Each row is a point. The ring and each string are closed loops that go straight from each point to the next, and from the last back to the first. Before rounding, they use only three directions, however many columns there are. Count how often each string passes through the ring. Passing back the other way cancels.

Ring (7 x 3)
0:  41  26   6
1:  11  25  37
2: -27   7  35
3: -40 -16   5
4: -20 -29 -18
5:  17 -27 -29
6:  44  -5 -26
String (21 x 3)
0: -77  -8  25
1: -51 -13  35
2: -22 -17  35
3:  -4  -6  10
4: -25  -1  -4
5: -61  -6 -17
6: -68 -20 -16
7: -39  -6 -26
8: -11 -11  -4
9:  -8 -20   3
10: -15 -34   0
11: -32 -43 -16
12: -42 -32 -33
13: -27 -11 -26
14:  -8  -7  -6
15: -10 -19   7
16: -34 -30  10
17: -14 -22  22
18: -16  -7   6
19: -31   1  -6
20: -61   2  -3
Times through: 0
String (13 x 3)
0: -14  -2 -10
1:  -1 -10   5
2: -27 -33  10
3: -50 -33   7
4: -69 -12  -8
5: -47   1  -3
6:  -6   2  -1
7:  -6  -9  33
8: -12   2  11
9: -28   7   1
10: -59   0  10
11: -80 -12   3
12: -54 -10 -16
Times through: 1

Ring (9 x 8)
0:  48  -5   6  36   6  24  -7  -9
1:  27  23  13  50  -9  30 -10 -25
2: -18  42   6  35 -16  26  -3 -31
3: -54  38  -8   4 -11  17   9 -23
4: -66  26 -15 -19  -2   9  17 -11
5: -62   1 -20 -45  13   0  25   9
6: -26 -26 -18 -48  26  -2  24  23
7:  17 -35 -13 -23  28   5  14  20
8:  44 -25  -4  10  19  16   2   6
String (28 x 8)
0:   5  34  29  38 -14  28  -6 -21
1:  19  44  30  62 -21  35 -15 -34
2:  34  45  30  78 -24  40 -20 -40
3:  37  26   0  68 -12  35 -16 -38
4:  20  10 -11  36   0  25  -4 -22
5:  12   9   4  21   1  21   0 -11
6:  21  11  21  26  -1  23  -3  -8
7:  59   7  31  51  -3  30 -14 -12
8:  73  -4  19  54   3  30 -15 -12
9:  69 -16  -9  46  11  26 -10 -13
10:  35 -13 -21  24  13  20  -1 -10
11:  10  -4 -11  10   9  16   4  -6
12:  12   2  14  10   5  17   3   0
13:  52  -8  20  29   8  23  -6  -1
14:  73 -16   9  43  10  26 -11  -6
15:  66 -14  -6  44  10  26 -10 -12
16:  44  -7 -11  35   8  24  -5 -13
17:   4   1 -12  10   7  17   5  -8
18:  20   3  -9  25   4  21  -1 -14
19:  26   5 -16  37   2  25  -5 -22
20:   4   9   0  17   2  19   2 -11
21:   0  11   5  14   1  19   3  -9
22:   1  10  -9  18   1  19   2 -15
23:  14  28  -6  51 -11  30  -9 -35
24:  18  49  12  75 -24  39 -17 -47
25:  12  53  33  67 -27  37 -16 -39
26:   4  41  34  43 -18  29  -8 -24
27:  -3  21  14  20  -5  21   0 -13
Times through: 2
String (21 x 8)
0: -63  18 -40 -17   3   9  18 -16
1: -22   7 -15  -4   6  13  10  -7
2: -47  26   5 -10  -4  12  13  -7
3: -72  44   6 -10 -12  13  14 -15
4: -81  52 -14   1 -17  16  12 -30
5: -65  49 -27  15 -16  20   8 -38
6: -28  22 -19  12  -3  18   6 -22
7: -13  11  -5   5   2  16   7  -9
8: -16  35  22  23 -12  23   0 -18
9: -13  62  33  56 -30  34 -11 -39
10:  -7  59  17  63 -28  36 -13 -46
11:  -6  39  -4  47 -16  30  -7 -38
12:  -9  62  20  63 -30  36 -13 -46
13: -17  53  24  45 -24  30  -7 -34
14: -18  34  23  19 -12  22   1 -16
15: -18  18  -2   8  -1  17   6 -12
16: -21  13 -16   5   2  16   8 -14
17: -33  26   6   2  -5  16   8 -12
18: -59  39   6  -5 -11  15  11 -15
19: -93  49  -4 -18 -14  11  18 -19
20: -83  32 -29 -21  -4   8  20 -18
Times through: 2

Ring (7 x 12)
0:  33  -1  24  -6  32 -10  -1   4 -16   1   8 -42
1: -19  34  15   1  37 -13  41  -3  -3   0  14 -25
2: -50  50  -1   5  13  -9  45   2  15   7  10  -4
3: -63  41  -9   8 -22   4  19  18  29  19  -3  13
4: -48   4   6   8 -39  19 -20  37  23  29 -16   9
5:   8 -30  25   1 -23  18 -49  38   0  24 -17 -18
6:  36 -25  25  -5   1   5 -38  23 -11  13  -6 -33
String (32 x 12)
0:  47 -66  55  -3   2  21 -67  40 -26  21 -17 -48
1: -12 -56  67   7   6  32 -38  47 -21  27 -19 -39
2:   2 -55  56   4  -5  29 -50  46 -16  27 -20 -34
3: -21 -30  46   6  -1  23 -25  38  -8  24 -14 -25
4:  -2   8   5  -1 -10   1 -13  18   8  14  -3 -12
5:  -8   7   8   0 -10   3 -12  20   8  15  -4 -11
6:   0   9  -9  -1 -33   2 -28  23  19  18  -8   0
7: -17  -1 -13   2 -65  16 -52  39  31  30 -21  15
8: -48 -13  10   9 -57  29 -44  50  25  37 -25  13
9: -67 -23  35  14 -38  37 -30  54  14  38 -25   2
10: -63 -20  41  13 -19  32 -17  47   6  32 -20  -7
11: -25   6  16   4  -6   8  -4  22   7  17  -5 -11
12: -14  39 -26  -1 -29  -9  -3  10  28  13   0   9
13: -35  47 -39   2 -53  -4  -7  17  43  19  -5  27
14: -76  12   2  12 -52  25 -16  43  33  34 -20  22
15: -78 -13  33  15 -34  35 -18  51  16  37 -23   5
16: -69 -28  51  15 -16  38 -18  52   2  35 -22 -10
17: -33   1  15   5 -18  14 -13  30  11  22 -10  -5
18: -14  18 -11   0 -31   2 -17  21  22  18  -6   4
19: -11   7 -13   1 -49   8 -37  30  26  24 -14  10
20:  -9 -17   3   2 -53  20 -56  42  20  30 -22   4
21:  15  -6  -9  -3 -46   7 -52  30  19  22 -14   0
22:  13 -45  27   1 -38  25 -71  47   2  30 -24 -16
23:  37 -47  23  -4 -34  19 -77  42  -2  26 -21 -22
24:  20 -58  49   1 -12  26 -63  45 -15  26 -21 -34
25:  -9 -51  62   6   5  30 -38  44 -19  26 -18 -37
26:  -4 -12  28   1   2   9 -16  25  -4  16  -6 -24
27:  22  18  -9  -6  -7 -12 -11   6   9   7   3 -14
28:  54   6  -8 -11  -5 -15 -28   5   2   4   3 -23
29:  49  14 -14 -11  -6 -17 -22   2   6   3   5 -19
30:  66   2  -9 -13  -5 -16 -35   5   0   3   3 -26
31:  63 -32  22  -9   0   1 -52  20 -14  11  -6 -39
Times through: 4
String (19 x 12)
0: -10  14   2   0 -11   0  -7  17  11  14  -3  -8
1:   5  21 -13  -3 -19  -7 -13  12  16  12  -1  -4
2: -10  -1  17   2  -6   7 -14  23   4  17  -6 -16
3:   3 -58  57   4  -7  30 -54  48 -16  28 -21 -35
4:  41 -53  46  -3   2  17 -57  35 -21  19 -14 -43
5:  74  -3  -1 -14   6 -17 -33   2  -8   1   5 -35
6:  45  16  -5 -10  10 -19  -9  -2  -1   0   9 -27
7:  18  27  -9  -6   3 -16   2   0   7   3   8 -16
8:  14  31 -10  -6   5 -17   7  -1   8   3   9 -15
9: -18   2  29   3  17   5   7  17  -5  12   0 -25
10: -39   3  55   7  52   6  39  12 -20   8   7 -40
11: -50  46  24   6  53 -11  71  -7  -5  -1  19 -26
12: -28  74 -26  -1  15 -27  55 -15  21  -3  20   0
13: -20  51 -20  -1  -3 -16  26  -1  21   5  10   0
14: -47  12  22   7   2  10  12  22   7  18  -3 -10
15: -88   2  39  16  -6  27  14  38   9  28 -12  -3
16: -93  40 -12  13 -47  16  11  32  42  29 -12  31
17: -51  46 -39   5 -63   2 -10  24  49  24 -10  35
18: -16  29 -25   0 -42  -2 -17  19  31  18  -6  13
Times through: 3

Ring (6 x 14)
0:  20 -19  -6 -48  11  21  32   4  16 -22   6   9 -10  18
1:  45   1  -1 -14  -2  12  10  -8  29   1  -8  22 -16  28
2:  45  37  16  53 -19 -23 -29 -19  18  45 -10  20  -6 -11
3:  17  43  23  65 -17 -38 -34 -15  -5  52   4   3   8 -51
4: -13  25  20  34  -4 -32 -13  -2 -23  30  21 -14  16 -69
5: -22  -8   6 -27  13  -3  24  12 -19 -10  28 -17  11 -44
String (27 x 14)
0:  61   4  -2  -5  -9  13   2 -18  40   7 -17  31 -25  42
1:  66  13   0   5  -9   8  -1 -13  42  16 -20  35 -19  43
2:  61  25   8  39 -22  -8 -27 -32  33  34 -18  29 -23  15
3:  32  22  12  37 -18 -16 -25 -27  11  31  -2  11 -13 -19
4:  27  19  10  18  -6 -11  -5  -6  11  22   0  11  -1 -11
5:  45  36  14  36  -8 -18 -11   1  22  39 -10  23   4   2
6:  47  54  23  82 -26 -38 -45 -22  15  65 -12  21   0 -25
7:  32  53  26  93 -32 -46 -57 -35   2  68  -4   9  -3 -51
8:  18  31  18  48 -15 -28 -26 -17  -2  39   5   3   1 -41
9:  14  26  16  28  -5 -22  -9   0  -1  29   7   3   9 -33
10:   6  33  20  35  -3 -29  -9   7  -9  35  11  -2  18 -46
11: -15  45  30  68 -11 -51 -31  -3 -30  53  21 -16  25 -91
12:  -7  23  17  18   4 -24   2  13 -16  23  18  -9  21 -51
13:   5  11  10  -2   7 -10  12  13  -3  10  13  -1  12 -25
14:  -8  15  16  26  -9 -23 -15 -16 -18  21  19 -13   3 -61
15: -35   5  16   8   2 -23  -2  -3 -36   9  34 -29  13 -83
16: -46 -10  10 -27  17 -10  25  15 -38 -12  41 -33  20 -74
17: -24 -14   3 -50  26   6  45  32 -16 -22  29 -16  20 -31
18: -35 -29  -1 -68  28  14  51  26 -22 -37  36 -23  13 -36
19: -21 -24   0 -41  10   8  23  -5 -16 -24  28 -19  -5 -38
20:  -9 -24  -2 -45  10  13  27  -3  -7 -25  22 -11  -7 -21
21:  -3 -38 -11 -81  23  31  52  13   4 -45  20  -4  -7   9
22:  10 -30  -8 -55   8  25  29  -9   9 -31  12   1 -19   6
23:  16   1   4  -7  -1   0   5  -9   6   3   7   4  -7 -12
24:  19   2   3 -16   6   3  17   5  10   0   6   8  -1  -1
25:  32  -8  -4 -45  16  20  38  20  25 -15  -1  18  -1  34
26:  61 -11 -10 -39   3  29  25  -5  46 -13 -16  34 -24  62
Times through: 2

Ring (10 x 14)
0:  30  -2 -21 -21 -33  11   0  41  11   5  36 -18 -15 -61
1:  10   9   6 -34 -13  17  22  25 -14   0  49 -30 -13 -60
2:  -8  20  31 -36   1  12  36   7 -32  -7  47 -28  -5 -39
3: -19  29  50 -19   2 -11  35 -12 -32 -15  20  -1  14   4
4: -17  29  48  -4  -4 -26  23 -16 -24 -17   1  19  21  31
5:  -8  24  31   4  -9 -33   6  -8 -17 -19 -11  30  14  55
6:   9  13  -1   2 -13 -25 -12  14 -12 -18  -8  26  -8  59
7:  27   1 -28  -2 -24 -14 -23  35   1 -10   2  15 -22  32
8:  35  -4 -37  -3 -32  -8 -25  43  11  -4   8   9 -22   6
9:  38  -6 -35 -11 -40   3 -14  46  20   4  24  -7 -17 -45
String (30 x 14)
0:   22    4  -11  -12  -29   -1   -1   30    6   -1   22   -4   -7  -31
1:   30   -1  -17  -13  -40    4    0   36   21    7   29  -11   -3  -67
2:   25   -1  -13  -40  -25   30   19   42    1   10   63  -45  -19 -104
3:    4   10    9  -60    4   42   41   30  -38    0   81  -63  -31  -87
4:   -4   17   28  -42   -4   21   41   12  -27   -2   58  -38   -5  -70
5:    4   15   20  -12  -21   -8   16    9   -3   -5   19    0   10  -26
6:    4   15   14  -15  -14   -7   12   12  -13   -8   20   -1   -1   -7
7:  -17   25   39  -33   12    4   36   -1  -45  -15   38  -19   -7   -1
8:  -38   38   73  -34   23   -3   55  -24  -59  -20   35  -15   11    7
9:  -26   34   67  -10   -3  -22   40  -25  -25  -15    9   11   33    4
10:  -12   26   45   -4  -14  -23   24  -12  -11  -11    5   15   26    2
11:    4   15   13  -12  -14   -9   10   11  -12   -9   16    2   -1    1
12:  -14   25   37  -23    4   -6   28   -3  -35  -15   24   -5    1   10
13:  -31   34   63  -32   18   -3   48  -18  -53  -19   33  -14    7    7
14:  -32   35   69  -33   15    0   55  -21  -49  -15   37  -17   14  -14
15:   -3   20   32  -12  -18  -11   23    1   -7   -6   18    1   17  -25
16:    2   16   19  -19  -12   -3   19   10  -14   -7   26   -7    1  -20
17:    0   15   16  -35   -1   13   26   16  -30   -7   45  -26  -15  -30
18:    3   10    8  -58    6   38   38   29  -40   -2   77  -58  -33  -73
19:   25   -1  -13  -40  -25   31   19   42    0   10   64  -45  -19 -105
20:   31   -1  -17  -12  -42    3   -1   36   23    8   28   -9   -1  -69
21:   21    5   -8   -9  -30   -5   -1   27    8   -1   18    0   -3  -28
22:   17    5  -11  -21  -15    4    2   31  -11   -6   29  -11  -20  -14
23:   38   -7  -41  -19  -30   11  -15   52    8    1   32  -15  -32  -34
24:   19    5  -11  -14  -20   -2   -2   29   -4   -6   21   -3  -14  -10
25:   26    3  -16   -4  -34   -9   -9   30   14   -2   11    7   -4  -17
26:   42   -6  -37    2  -49   -9  -24   44   33    4    8   10   -7  -32
27:   57  -16  -61   -2  -55    1  -34   62   40    9   17    0  -22  -48
28:   46  -11  -51  -16  -39   11  -21   58   19    5   30  -13  -31  -45
29:   19    4  -13  -21  -17    5    1   32   -9   -5   30  -12  -21  -17
Times through: 2
